Every row gives one point. The window is the flat piece filled in between its corners: a triangle in 3 columns, a solid with four corners in 4, and so on. A path goes straight from each point to the next, and from the last back to the first. After which points does the path pass through the window?

Window (4 x 4):
[[ 0.08  0.77  0.10 -0.14]
 [-0.63 -0.39 -0.31  0.63]
 [ 0.00  0.15 -0.39  0.13]
 [ 0.49  0.16  0.71  0.47]]
Path:
(1): [ 0.57  0.76 -0.06  0.55]
(2): [-0.37  0.36 -0.93  0.29]
(3): [-0.29 -0.01 -0.73 -0.15]
(4): [-0.23 -0.20 -0.06  0.06]
(5): [-0.20  0.52 -0.13  0.37]
(6): [-0.12  0.36  0.03  0.74]
(7): [ 0.04 -0.28  0.26 -0.11]
(8): [0.33 0.04 0.80 0.05]
(9): [0.44 0.35 0.30 0.85]
(10): [-0.08  0.25 -0.39  0.52]
(11): [-0.09 -0.04 -0.16 -0.14]
(12): [ 0.31  0.31  0.42 -0.21]
Through the window after points: 4, 6, 8, 10

Window (6 x 6):
[[-0.16 -0.13 -0.47  0.46 -0.03  0.72]
 [-0.17 -0.13  0.88 -0.43 -0.95 -0.43]
 [ 0.49  0.64  0.34  0.00 -0.26  0.29]
 [-0.05 -0.47  0.19 -0.39 -0.15 -0.29]
 [-0.15  0.74 -0.44 -0.25 -0.60  0.70]
 [-0.80 -0.23  0.43 -0.28 -0.22 -0.42]]
Path:
(1): [-0.31  0.09  0.08 -0.35 -0.02  0.83]
(2): [-0.06  0.31  0.47 -0.57 -0.11  0.76]
(3): [-0.22  0.29 -0.27  0.11 -0.66 -0.30]
(4): [-0.12 -0.18  0.19  0.18 -0.32 -0.44]
(5): [-0.24 -0.33  0.49 -0.10 -0.05  0.10]
(6): [-0.12 -0.07 -0.09  0.03  0.24  1.36]
(7): [-0.21  0.50 -0.78  0.34 -0.23 -0.03]
(8): [ 0.35  0.44 -0.12  0.18 -0.68 -0.14]
(9): [ 0.23  0.29  0.39 -0.31 -0.55  0.57]
(10): [-0.34 -0.34  1.00 -0.42 -0.46  0.27]
(11): [-0.20 -0.02  0.37 -0.22 -0.72 -0.40]
(12): [-0.09 -0.03 -0.40  0.39 -0.27  0.07]
(13): [-0.20 -0.24 -0.05 -0.05  0.04  0.86]
(14): [ 0.01 -0.12  0.34 -0.24 -0.16  0.29]
(15): [ 0.04  0.00 -0.04 -0.06 -0.24 -0.08]
(16): [ 0.38  0.37 -0.56  0.41 -0.18 -0.15]
Through the window after points: 2, 10, 12, 14

Window (9 x 9):
[[ 0.32 -0.27  1.09 -0.29 -0.21 -0.43  0.15 -0.03 -0.21]
 [ 0.14  1.09 -0.05 -0.05 -0.01 -0.10 -0.59 -0.14  0.07]
 [-0.04 -0.39  0.37  0.25  0.64  0.85 -0.54 -0.10 -0.14]
 [ 0.23 -0.67  0.11  0.47  0.14 -0.02  0.42  0.41 -0.35]
 [ 0.45  0.07 -0.46 -0.32  0.34 -0.48 -0.91 -0.57 -0.36]
 [ 0.13  0.18 -0.36  0.04 -0.28 -0.12 -0.17 -0.72 -0.24]
 [ 0.29  0.16 -0.25 -0.66 -0.14 -0.41  0.67 -0.11 -0.31]
 [ 0.84  0.26 -0.18 -0.30 -0.23 -0.01 -0.37 -0.35 -0.48]
 [ 0.16 -0.32  0.60  0.85  0.79  0.46  0.90  0.02 -0.41]]
Path:
(1): [ 0.62 -0.62  0.14  0.30  0.34  0.09  0.19 -0.29  0.07]
(2): [ 0.70 -0.13  0.21 -0.16 -0.03 -0.19  0.64 -0.18  0.51]
(3): [-0.27 -0.01  0.66  0.11  0.04  0.14  0.23  0.20 -1.07]
(4): [-0.07  0.02  0.16  0.07  0.06 -0.15  0.25  0.13 -1.14]
(5): [ 0.55 -0.36 -0.17 -0.08  0.02 -0.12  0.35 -0.10  0.44]
(6): [ 0.43  0.32 -0.10  0.08  0.26  0.07  0.25 -0.16  0.69]
(7): [ 0.08  0.16  0.01  0.13 -0.10 -0.09 -0.27 -0.24 -0.64]
(8): [-0.13 -0.14  0.28  0.09  0.37  0.05  0.17 -0.05 -0.90]
Through the window after points: 4, 6

Window (11 x 11):
[[-0.53 -0.51  0.27  0.16  0.51 -0.08  0.37 -0.12  0.19 -0.05 -0.12]
 [ 0.27  0.42 -0.16  0.86  0.05 -0.14  0.55  0.04  0.26  0.51  0.25]
 [-0.21 -0.03 -0.05 -0.19 -0.55 -0.54  0.73  0.10  0.26 -0.80 -0.35]
 [ 0.79  0.49 -0.14  0.21 -0.08  0.03 -0.33 -0.50  0.33 -1.31 -0.56]
 [ 0.27  1.48  0.14  0.83 -0.28 -0.73 -0.17 -0.73 -0.53  0.59  0.24]
 [-0.80 -0.51 -0.70  0.24  0.30  0.10 -0.14 -0.17  0.23  0.25 -0.23]
 [-0.69  0.07 -0.13 -0.63 -0.52  0.63 -0.05 -0.09 -0.03 -0.35 -0.18]
 [-0.39  0.62  0.18  0.72 -0.66 -0.09 -0.06 -0.45  0.46  0.54  0.20]
 [ 0.11 -0.74  0.06  0.03 -0.23 -0.17  0.13 -0.11  0.20  0.35 -0.11]
 [-0.78 -0.14 -0.17  0.67  0.50 -0.25 -0.57  0.46 -0.39  0.00  0.25]
 [-0.21 -0.46 -0.23 -0.18  0.28 -0.26  0.11 -0.09  0.66  0.10  0.39]]
Path:
(1): [-0.28  0.19 -0.02 -0.22 -0.02 -0.18 -0.20  0.29  0.38  0.37 -0.34]
(2): [-0.18  0.40  0.03 -0.09  0.16 -0.45 -0.21  0.30  0.19  0.09 -0.24]
(3): [-0.48 -0.20 -0.22  0.89 -0.24  0.15  0.25 -0.83 -0.31 -0.03  0.50]
(4): [ 0.06  0.01 -0.38  0.57 -0.26 -0.06  0.04 -0.40 -0.26 -0.33  0.69]
(5): [-0.20  0.52 -0.04  0.15 -0.06 -0.20 -0.40  0.15  0.32  0.07 -0.67]
(6): [-0.21 -0.19 -0.14  0.02  0.26 -0.34 -0.01  0.16  0.62  0.31 -0.15]
(7): [-0.35 -0.27 -0.11  0.23  0.04  0.07  0.23 -0.47 -0.09 -0.35  0.77]
(8): [ 0.08 -0.43 -0.02  0.87  0.09  0.09  0.28 -0.87 -0.10 -0.17  0.41]
Through the window after points: 2, 6

Window (12 x 12):
[[-0.44  0.09 -0.47 -0.86 -0.15  0.02  0.79 -0.34  0.51  0.38 -0.19  0.37]
 [ 0.39 -0.65  0.06  0.49  0.43 -0.15  0.27 -0.39 -0.04  0.42 -0.91 -0.12]
 [-0.82 -0.37 -0.51 -0.57  0.01 -0.33 -0.10 -0.56  0.30 -0.47 -0.10  0.36]
 [-0.17 -0.46 -0.52 -0.56 -0.11 -0.38  0.00 -0.10  0.20  0.26  0.56  0.82]
 [ 0.89 -0.27  0.28 -0.22  0.14  0.25 -0.67  0.22 -0.05 -0.14  0.01  0.23]
 [ 0.46  0.15  0.37  0.52  0.95 -0.31 -0.51  0.40  0.00 -0.14  0.03  0.05]
 [ 0.13  0.38  0.33 -0.64 -0.57 -0.12 -0.59 -0.62  0.68  0.56  1.02  0.38]
 [-0.13  0.07 -0.69 -0.15 -0.11 -0.04 -0.13 -0.22 -0.28  0.24 -0.11  0.20]
 [ 0.09 -0.21  0.60  0.36 -0.08  0.07 -0.07  0.39 -0.07  0.23  0.08 -0.12]
 [-0.06 -0.08 -0.35 -0.80 -0.38 -0.65 -0.01 -0.16  0.44  0.22  0.30 -0.16]
 [ 0.01 -0.32  0.61 -0.10  0.59 -0.34 -0.45  0.00 -0.33  0.62 -0.86  0.02]
 [-0.31 -0.36 -0.46 -1.03 -0.10 -0.37  0.76 -1.00 -0.48 -0.01 -0.03  0.38]]
Path:
(1): [ 0.40 -0.10  0.24 -0.07 -0.10 -0.68  0.27 -0.32  0.06 -0.17 -0.67  0.52]
(2): [-0.18 -0.75 -0.34  0.08  0.51  0.26  0.00 -0.40 -0.05  0.68 -0.20 -0.32]
(3): [-0.05 -0.78 -0.13 -0.39  0.67  0.48 -0.20  0.09  0.01  0.59  0.13 -0.06]
(4): [ 0.08  0.27  0.31  0.08  0.06 -0.64 -0.14 -0.27 -0.19 -0.09 -0.44  0.46]
(5): [ 0.32  0.21 -0.05 -0.10 -0.50 -0.86  0.05 -0.24  0.13  0.07 -0.28  0.61]
(6): [-0.38 -0.41 -0.44 -1.00  0.53  0.18 -0.18 -0.48  0.30  0.40  0.53 -0.14]
(7): [-0.06 -0.24 -0.01 -0.49  0.13 -0.22 -0.32 -0.24  0.22  0.40  0.29  0.09]
(8): [ 0.11  0.03  0.07 -0.28 -0.32 -0.39  0.03 -0.23  0.12  0.25 -0.09  0.46]
Through the window after points: 1, 7

Window (14 x 14):
[[ 0.12 -0.07 -0.99 -0.15  0.54  0.35  0.57  0.99 -0.06 -0.57 -0.03  0.24
  -0.07  0.32]
 [ 0.47  0.22 -0.04  0.10  0.17  0.07 -0.68  0.39 -0.24 -1.18 -0.79 -0.06
  -0.14  0.34]
 [-0.15 -0.29  0.59  0.67  0.01  0.15  0.22  0.14  0.50 -0.37  0.39  0.17
  -0.25  0.40]
 [-0.46  0.39 -0.27  0.02  0.07  0.17 -0.40 -0.29 -0.41  0.55  1.09 -0.29
   0.40 -0.17]
 [ 0.19  0.12  0.05  0.36  0.36 -0.36 -0.45 -0.29 -0.50 -1.27  0.79  0.22
   0.01  0.05]
 [-0.08  0.01 -0.92  0.42  0.59 -0.69 -0.53  0.47  0.38 -0.07 -0.63  0.01
   0.16  0.43]
 [ 0.19 -0.29 -0.95 -0.28  0.17 -0.02 -0.09 -0.72 -0.15  0.05 -0.21 -0.37
  -0.20 -0.39]
 [-0.66 -0.10 -0.42  0.02  0.20 -0.48 -0.06 -0.44 -0.05 -0.29 -0.39 -0.10
  -0.58  0.59]
 [ 0.40  0.31 -0.35  0.01  0.73 -0.21  0.59  0.30 -0.47  0.51 -0.27  0.39
  -0.04 -0.33]
 [-0.30  0.17 -0.41 -0.25 -0.66 -0.23  0.10 -0.28  0.31  0.02  1.03  0.06
  -0.71 -0.06]
 [-0.11 -0.18  0.30 -0.88  0.31  0.20  0.51  0.60 -0.25 -0.60  0.84  0.14
   0.64 -0.46]
 [ 0.26  0.21  0.02 -0.15  0.71  0.17 -0.25 -0.73  0.14 -0.57 -0.52  0.75
  -0.53  0.01]
 [ 0.39  0.11 -0.44  0.12  0.26  0.22  0.41  0.81 -0.50 -0.36 -0.53  0.88
   0.93 -0.03]
 [-0.51  0.66  0.29  0.45 -0.32  0.08  0.49 -0.40  0.81 -0.15  0.49 -0.39
  -0.01  0.10]]
Path:
(1): [ 0.55  0.05 -0.13 -0.24  0.20  0.24  0.07 -0.32 -0.05 -0.65  0.21  0.20
  0.24  0.71]
(2): [-0.32  0.17 -0.06  0.12  0.18  0.01 -0.02  0.26 -0.46 -0.65  0.08  0.08
 -0.49 -0.82]
(3): [-0.35  0.26 -0.37  0.43  0.18 -0.06 -0.02  0.04  0.09 -0.32 -0.14  0.07
 -0.17 -0.05]
(4): [ 0.33  0.15 -0.39 -0.03  0.20 -0.25 -0.01 -0.37  0.28 -0.02  0.13 -0.17
 -0.08  0.61]
(5): [ 0.33  0.10 -0.59 -0.07  0.31 -0.27 -0.09 -0.05  0.15 -0.05 -0.03 -0.01
  0.34  0.66]
(6): [-0.16  0.06 -0.57  0.25  0.44 -0.23 -0.12  0.36 -0.01 -0.14 -0.26  0.12
 -0.05 -0.12]
(7): [-0.52  0.14 -0.67  0.27  0.44 -0.06 -0.32  0.33 -0.22 -0.35 -0.03  0.21
 -0.36 -0.87]
(8): [ 0.35  0.24 -0.42 -0.19  0.24 -0.22  0.13 -0.10 -0.14 -0.15 -0.14  0.06
  0.27  0.48]
Through the window after points: 5

Window (14 x 14):
[[ 0.01 -0.06 -0.26 -0.34 -0.65  0.51 -0.14  0.86  0.33 -0.16 -0.11  0.15
   0.10  0.19]
 [ 0.03  0.18  0.12 -0.49 -0.06  0.12  0.70 -0.33 -0.06 -1.14  0.31 -0.33
  -0.04  0.73]
 [-0.12 -0.57  0.44  0.02 -0.21  0.13  0.22 -0.65  0.08 -0.24 -0.49  0.00
  -0.48  0.03]
 [ 0.06 -0.82 -0.07  0.71  0.23 -0.18 -0.17 -0.11 -0.53  1.21  0.59 -1.07
   1.19  1.11]
 [-0.05  0.30  0.07 -0.05 -0.41 -0.64 -0.21  0.56 -0.04 -0.49 -0.45  0.32
  -0.48  0.28]
 [ 0.33  0.03 -1.01 -0.23  0.55 -0.14  0.49  0.30  0.03 -0.15 -0.95  1.01
   0.03 -0.28]
 [-0.72  0.37 -0.05  0.23  0.10 -0.55 -0.73  0.02  0.95 -0.54 -0.23 -0.35
   0.21  0.48]
 [-0.73  0.01 -0.77 -0.20 -0.10 -0.39  0.06  0.10 -0.04 -0.45 -0.89 -0.33
   0.49  0.59]
 [-0.11 -0.02 -0.12  0.52 -0.45 -0.03  0.12 -0.09 -0.05  1.12 -0.34  0.17
   0.95  0.51]
 [-0.31 -0.23 -0.10  0.28  0.44  0.59  0.65 -0.21 -0.80  0.53 -0.01  0.64
  -0.25  0.16]
 [-0.15  0.11  0.33 -0.70 -0.25 -0.34  0.01  0.20  0.08  0.32 -0.02 -0.43
  -0.12  0.27]
 [ 0.03 -0.07  0.56 -0.26 -0.19 -0.29 -0.55  0.27 -0.20 -0.39  0.34 -0.13
   0.27 -0.80]
 [ 0.04  0.58  0.23  0.34 -0.18  0.22 -0.11  0.04 -0.25  0.35 -0.72 -0.48
  -0.39  0.31]
 [ 0.03 -0.41 -1.00 -0.21 -0.68 -0.04 -0.02 -0.36  0.06  0.18  0.34  0.10
   0.27 -0.19]]
Path:
(1): [-0.15 -0.18 -0.13 -0.43 -0.19  0.59 -0.30 -0.50 -0.57  0.10 -0.41  0.54
  0.16  0.29]
(2): [-0.21 -0.13 -0.22  0.12 -0.08 -0.21  0.24  0.04  0.11 -0.03 -0.15 -0.13
  0.00  0.12]
(3): [-0.41 -0.10 -0.12  0.24  0.06 -0.67  0.30  0.68  1.01 -0.09 -0.49 -0.55
  0.37 -0.09]
(4): [-0.41  0.29  0.00  0.06 -0.03 -0.08 -0.86 -0.43 -0.01 -0.31  0.09 -0.03
  0.11  0.67]
(5): [ 0.08 -0.10  0.05  0.02 -0.35 -0.15 -0.43 -0.44 -0.17  0.26 -0.41  0.12
  0.04  0.31]
(6): [-0.28 -0.27 -0.09  0.17  0.05  0.10  0.52  0.24  0.13  0.08 -0.34 -0.09
  0.02  0.01]
(7): [-0.34 -0.15 -0.20  0.49  0.18 -0.16  0.93  0.29  0.14  0.04 -0.14 -0.60
  0.21 -0.18]
(8): [-0.03 -0.22  0.11 -0.24 -0.15  0.20 -0.35 -0.46 -0.24 -0.01 -0.31  0.54
 -0.26  0.31]
(9): [-0.10 -0.08  0.20 -0.15  0.10 -0.06 -0.29 -0.23 -0.37  0.05 -0.21  0.00
  0.17  0.61]
(10): [-0.19 -0.51 -0.47  0.42 -0.32 -0.09  0.74  0.22  0.26  0.25  0.22 -0.69
  0.35 -0.12]
(11): [-0.67  0.16 -0.15  0.23 -0.55 -0.11  0.61  1.16  0.39 -0.04 -0.44 -0.16
  0.14  0.15]
(12): [ 0.53 -0.01 -0.02 -0.32  0.02 -0.38 -0.83 -0.57 -0.34 -0.31 -0.10  0.38
 -0.26  0.39]
Through the window after points: 1, 3, 7, 9, 11

Window (14 x 14):
[[ 0.23  0.15  0.12  0.04 -0.82  0.31  0.70  0.59 -0.25  0.08  1.01  1.05
   0.06  0.07]
 [-0.28 -0.27  0.10  0.42  0.19 -0.14 -0.08  0.04 -0.31 -0.27 -0.69  0.25
   0.28 -0.13]
 [-0.52 -0.18 -0.09 -0.74 -0.31 -0.07  0.45 -0.61 -0.16  0.37 -0.27  0.64
   0.08 -0.14]
 [-0.09  0.06 -0.26 -0.10  0.24  0.51 -0.70  0.29  0.27  0.08  0.48  0.98
  -0.10 -0.43]
 [-0.29  0.11  0.42 -0.15  0.03  0.39 -0.19  0.54 -0.29  0.12 -0.48 -0.90
   0.74  0.21]
 [-0.58 -0.14  0.04  0.43 -0.75  0.41 -0.06 -0.77  0.75 -0.37 -0.09  0.25
   0.10 -0.13]
 [-0.07  0.30  0.36 -0.16 -0.35 -0.55 -0.43  0.19 -0.93 -0.87 -0.22 -0.23
   0.10  0.22]
 [-0.05  0.12  0.37  0.17  0.75  1.06 -0.46 -0.45 -0.75 -0.08  0.13 -1.02
  -0.77  0.74]
 [ 0.11 -0.02  0.00 -0.30 -0.10  0.69  0.19 -0.26  0.44 -0.22 -0.19  0.79
  -0.18 -0.77]
 [ 0.07  0.86 -0.07  0.43 -0.57  0.46  0.64 -0.29  1.33  0.49  0.15  0.69
   0.08  0.22]
 [-0.07  0.03  0.37  0.18  0.26  0.34 -0.02 -1.06 -0.37 -0.57  0.84  0.40
   0.18 -0.46]
 [-0.79  0.07 -0.69 -0.16  0.31 -0.10  0.86 -0.36  0.01 -0.91  0.26  0.29
  -0.14  0.01]
 [ 0.40 -0.69  0.19 -0.21  0.04 -0.05 -0.42 -0.38  0.40 -0.14  0.22  0.42
  -0.01 -0.44]
 [-0.63 -0.13  0.45 -0.24  0.18 -0.08  0.16 -0.12  0.07  0.04 -0.02  0.20
  -0.36 -0.59]]
Path:
(1): [-0.34 -0.11  0.72 -0.48  0.17  0.11 -0.02  0.03  0.37 -0.14 -0.47  0.60
  0.12  0.38]
(2): [-0.47 -0.04  0.60 -0.08  0.24  0.34  0.11 -0.01  0.15 -0.35  0.00  0.80
  0.25  0.33]
(3): [-0.04  0.16 -0.22 -0.05 -0.03  0.14  0.15 -0.13 -0.10  0.03  0.24  0.13
 -0.19 -0.28]
(4): [ 0.18  0.23 -0.33  0.50  0.37  0.27 -0.07 -0.61 -0.36  0.29  0.44 -0.13
 -0.29 -0.73]
(5): [-0.26 -0.12  0.35 -0.11 -0.10  0.27 -0.06 -0.21  0.03 -0.45  0.21  0.56
  0.25 -0.04]
(6): [-0.35 -0.23  0.72 -0.29 -0.06  0.53 -0.02 -0.22  0.17 -0.36  0.21  0.48
  0.04  0.17]
(7): [-0.19  0.22 -0.38  0.03 -0.17  0.00  0.03 -0.29  0.02  0.04  0.04  0.06
 -0.06 -0.42]
(8): [ 0.09 -0.04 -0.47  0.29 -0.46  0.13  0.13  0.10 -0.34  0.04  0.55 -0.13
 -0.23 -0.76]
Through the window after points: 4
